Each row of a before or after table is a point. The points were changed in one or more steps. Then noise was added and the rows were shuffled. The steps act on how far a point lies along the listed directions, d1 being the first. Write out the steps. A step turns or swaps two directions, mirrors them in a line or flattens them onto one, adds a multiple of one to another, or multiplies one. Angles are multiples of 10 degrees, from the lower direction toward the higher: turns from -170 to 170, lines from 10 to 170 but not 90. Use the fewest steps. Two steps may share a direction if one is a turn and the other turns, adds or multiplies; they go together, in the order done. Otherwise the lowest direction goes first.

Directions:
(1): [0.05 0.40 0.23]
(2): [-0.45  0.10 -0.08]
(3): [-0.12 -0.21  0.40]
Before (11 x 3):
[[ 0.45 -0.30  0.40]
 [ 0.38 -0.03  0.42]
 [ 0.32  0.07 -0.37]
 [ 0.06 -0.01  0.13]
 [ 0.04  0.12 -0.53]
 [ 0.04 -0.18  0.04]
 [ 0.25 -0.09  0.01]
 [-0.01 -0.05 -0.58]
 [ 0.38 -0.21  0.34]
 [ 0.07 -0.33  0.34]
 [ 0.28  0.07  0.31]]
After (11 x 3):
[[ 0.33 -0.10  0.38]
 [ 0.21  0.05  0.06]
 [ 0.10 -0.04  0.13]
 [ 0.40 -0.07  0.39]
 [ 0.02 -0.16  0.40]
 [ 0.28  0.20 -0.31]
 [ 0.41 -0.12  0.46]
 [ 0.31 -0.04  0.27]
 [ 0.01  0.21 -0.51]
 [-0.08  0.19 -0.45]
 [-0.02 -0.05  0.11]]
Steps: flatten d1 and d2 onto the line at 110 degrees

Directions:
(1): [0.00 0.05 0.01 0.23 0.59 0.18]
(2): [ 0.06  0.14 -0.06 -0.42  0.27 -0.39]
(3): [ 0.32  0.55  0.06  0.10 -0.11  0.06]
(4): [ 0.51 -0.31  0.26  0.02  0.04 -0.07]
Before (8 x 6):
[[ 0.12 -0.59  0.06  0.14 -0.02 -0.09]
 [-0.34 -0.16 -0.20  0.25  0.47  0.44]
 [ 0.13 -0.50  0.14  0.07  0.22  0.14]
 [-0.35  0.09 -0.18  0.02 -0.06 -0.01]
 [-0.01  0.34 -0.12 -0.33 -0.06 -0.03]
 [-0.25  0.33 -0.05 -0.35  0.24 -0.25]
 [-0.06  0.19 -0.04 -0.05 -0.44  0.05]
 [ 0.29 -0.09  0.15  0.56 -0.31  0.21]]
After (8 x 6):
[[ 0.07  0.49 -0.09  0.29 -0.62  0.47]
 [-0.22 -0.03 -0.17 -0.49  0.21 -0.18]
 [-0.32 -0.19 -0.10 -0.07  0.22  0.03]
 [ 0.44  0.05  0.22  0.36 -0.21  0.38]
 [-0.29  0.29 -0.06 -0.42  0.15 -0.32]
 [ 0.42 -0.06  0.17  0.63  0.00  0.30]
 [ 0.09 -0.40  0.08  0.32 -0.24  0.02]
 [-0.30  0.21 -0.17  0.14 -0.01  0.09]]
Steps: add 1 times d3 to d2; turn d1 and d3 by 140 degrees

Directions:
(1): [ 0.09  0.11  0.15  0.06 -0.47 -0.12 -0.08  0.53]
(2): [-0.34  0.29  0.04 -0.20  0.13  0.33  0.39  0.25]
(3): [-0.29 -0.40  0.22  0.27 -0.14 -0.17  0.40 -0.07]
Before (9 x 8):
[[-0.08 -0.15  0.02  0.25  0.04 -0.13  0.05 -0.14]
 [ 0.64 -0.03 -0.30 -0.12  0.15 -0.27 -0.71 -0.34]
 [-0.22 -0.32  0.06  0.06  0.00 -0.11  0.55 -0.16]
 [-0.40 -0.36  0.39  0.03 -0.03  0.05  0.46 -0.10]
 [-0.21 -0.06 -0.03  0.00 -0.10 -0.08  0.33  0.19]
 [ 0.34 -0.22 -0.15 -0.04  0.39  0.05 -0.31 -0.61]
 [-0.09 -0.06  0.27  0.10 -0.17  0.08  0.44  0.12]
 [ 0.38  0.52 -0.22 -0.23  0.37  0.19 -0.67 -0.35]
 [-0.36  0.05  0.01  0.06 -0.13  0.22  0.54  0.00]]
After (9 x 8):
[[-0.04 -0.14  0.27  0.17 -0.22  0.01  0.38  0.06]
 [-0.15 -0.31  0.04  0.06  0.01 -0.13  0.47 -0.18]
 [-0.15 -0.13 -0.03  0.07 -0.14 -0.15  0.28  0.16]
 [-0.22 -0.07  0.00  0.14 -0.17  0.10  0.39 -0.11]
 [ 0.28 -0.01 -0.21 -0.19  0.48  0.22 -0.26 -0.49]
 [ 0.42  0.21 -0.31 -0.27  0.25 -0.04 -0.49 -0.17]
 [ 0.36  0.62 -0.24 -0.31  0.41  0.26 -0.64 -0.29]
 [-0.32 -0.38  0.37  0.06 -0.04 -0.02  0.36 -0.14]
 [-0.11 -0.10  0.03  0.22  0.03 -0.06  0.07 -0.12]]
Steps: add 0.3 times d1 to d3; multiply d2 by 0.4

Directions:
(1): [ 0.08  0.36  0.08 -0.04 -0.13  0.34  0.01 -0.44  0.20  0.49  0.19]
(2): [ 0.21  0.07 -0.09 -0.01 -0.40 -0.50  0.33 -0.01  0.36 -0.09  0.27]
(3): [-0.12  0.17 -0.18 -0.16 -0.32  0.14 -0.25  0.63  0.20  0.25 -0.07]
(4): [-0.09  0.03  0.60  0.19 -0.47 -0.17 -0.25 -0.04 -0.26  0.01 -0.08]
Before (10 x 11):
[[-0.08  0.23  0.18  0.07  0.28  0.29 -0.02 -0.41  0.04  0.34  0.14]
 [-0.18 -0.22 -0.26  0.06  0.29  0.02 -0.06  0.60  0.00 -0.10 -0.41]
 [-0.17 -0.53  0.40  0.37  0.75 -0.37  0.30 -0.74 -0.57 -0.51 -0.14]
 [ 0.00  0.26  0.27 -0.24 -0.13  0.54 -0.15 -0.04 -0.01  0.47  0.05]
 [ 0.01 -0.08 -0.03 -0.13 -0.19 -0.21 -0.09  0.45  0.00  0.05 -0.20]
 [-0.27 -0.29 -0.18 -0.12  0.06 -0.07 -0.08  0.47 -0.29 -0.18 -0.26]
 [ 0.03  0.15 -0.25  0.05  0.15  0.29 -0.20  0.13 -0.02  0.32  0.11]
 [ 0.01 -0.07 -0.28  0.01 -0.38 -0.80  0.04  0.49  0.25 -0.19 -0.17]
 [-0.11 -0.20  0.03  0.06  0.13  0.14 -0.30  0.54 -0.34 -0.19 -0.15]
 [-0.15 -0.04 -0.31 -0.11  0.62  0.42  0.11  0.06 -0.12 -0.10  0.13]]
After (10 x 11):
[[ 0.03 -0.14 -0.30  0.07  0.04 -0.37  0.29  0.34  0.29 -0.16 -0.13]
 [-0.26 -0.07 -0.36 -0.08  0.33  0.10 -0.40  0.51 -0.13  0.09 -0.52]
 [ 0.23  0.09 -0.09 -0.27  0.15  0.18  0.35 -0.29  0.20  0.16  0.26]
 [-0.21 -0.28  0.97  0.48 -0.30 -0.69  0.01 -0.43 -0.50 -0.29 -0.10]
 [ 0.07 -0.13 -0.29 -0.17  0.29  0.02  0.04  0.21  0.00  0.04 -0.18]
 [ 0.20 -0.19 -0.27  0.02  0.23 -0.22  0.29  0.09  0.01 -0.35  0.21]
 [ 0.05  0.14  0.05  0.00 -0.45 -0.40  0.28  0.16  0.23 -0.15  0.43]
 [-0.06 -0.24 -0.33 -0.13  0.07 -0.28  0.27  0.17 -0.05 -0.22 -0.03]
 [ 0.19  0.12 -0.32  0.08 -0.04 -0.13  0.09  0.02  0.17  0.16  0.29]
 [ 0.00  0.20  0.23  0.11 -0.06 -0.14  0.11 -0.33  0.15  0.20  0.23]]
Steps: multiply d1 by 0.7; turn d2 and d4 by 140 degrees; turn d3 and d4 by -70 degrees

Directions:
(1): [ 0.11  0.28  0.15 -0.21  0.30  0.05  0.48  0.37  0.10 -0.36 -0.20 -0.26]
(2): [-0.25 -0.03  0.28  0.17  0.11  0.06 -0.58  0.54  0.00  0.02 -0.13 -0.18]
Before (12 x 12):
[[ 0.12  0.26  0.04 -0.44  0.21 -0.12  0.51  0.22  0.19 -0.39  0.02 -0.35]
 [-0.01 -0.06 -0.10 -0.01 -0.15 -0.01  0.10 -0.17 -0.06  0.14  0.06 -0.03]
 [ 0.20  0.32 -0.25 -0.19  0.15 -0.01  0.85 -0.09 -0.02 -0.26  0.11  0.12]
 [ 0.46  0.27 -0.23 -0.13 -0.05 -0.03  0.71 -0.05 -0.06 -0.26  0.08  0.09]
 [-0.18 -0.16  0.18  0.16  0.13  0.29 -0.32  0.33  0.06 -0.02  0.01  0.04]
 [ 0.17  0.27 -0.08 -0.44  0.17 -0.06  0.79 -0.02  0.07 -0.32 -0.18 -0.23]
 [-0.20 -0.21  0.12  0.23 -0.07  0.03 -0.70  0.09 -0.08  0.18  0.22  0.01]
 [ 0.34 -0.11 -0.15 -0.11 -0.10 -0.03  0.24 -0.43 -0.02  0.05 -0.17  0.17]
 [ 0.21  0.49 -0.03 -0.10  0.34 -0.05  0.70  0.22  0.08 -0.31 -0.06 -0.11]
 [ 0.11  0.42  0.24 -0.29  0.32  0.10  0.65  0.45  0.10 -0.48 -0.23 -0.43]
 [ 0.14  0.23 -0.24 -0.39  0.02 -0.04  0.80 -0.19 -0.16 -0.32 -0.15 -0.22]
 [-0.31 -0.12  0.12  0.20  0.00  0.01 -0.49  0.44  0.01  0.22 -0.08 -0.15]]
After (12 x 12):
[[ 0.11  0.27  0.21  0.10  0.17  0.07 -0.08  0.81 -0.06 -0.25 -0.15 -0.20]
 [-0.10 -0.25 -0.30  0.10 -0.32 -0.09 -0.10 -0.40 -0.03  0.37  0.21  0.22]
 [-0.05 -0.27 -0.09  0.16 -0.09  0.22 -0.11 -0.25  0.00  0.16  0.18  0.31]
 [-0.38 -0.03  0.40  0.24  0.04  0.14 -0.88  0.62 -0.06  0.12 -0.07 -0.24]
 [ 0.30  0.08  0.15 -0.15  0.19  0.05  0.24  0.16  0.07 -0.18 -0.37 -0.14]
 [ 0.15 -0.14 -0.27  0.00 -0.22 -0.07  0.16 -0.66 -0.08  0.11  0.40  0.24]
 [-0.04  0.08 -0.04 -0.05 -0.03 -0.02  0.28  0.04 -0.02  0.01 -0.03 -0.15]
 [-0.21  0.26  0.26  0.27  0.26 -0.04 -0.47  0.70  0.01  0.00 -0.09 -0.15]
 [-0.18  0.32  0.23  0.10  0.34  0.06 -0.06  0.77  0.02 -0.24 -0.11 -0.21]
 [-0.27  0.17  0.22 -0.11  0.18  0.08 -0.20  0.72 -0.20 -0.24 -0.37 -0.49]
 [-0.27 -0.01  0.25 -0.07  0.12 -0.08 -0.61  0.57  0.13 -0.05  0.01 -0.36]
 [-0.29  0.08  0.29 -0.07  0.20 -0.01 -0.41  0.68 -0.01 -0.07 -0.27 -0.42]]
Steps: turn d1 and d2 by 100 degrees
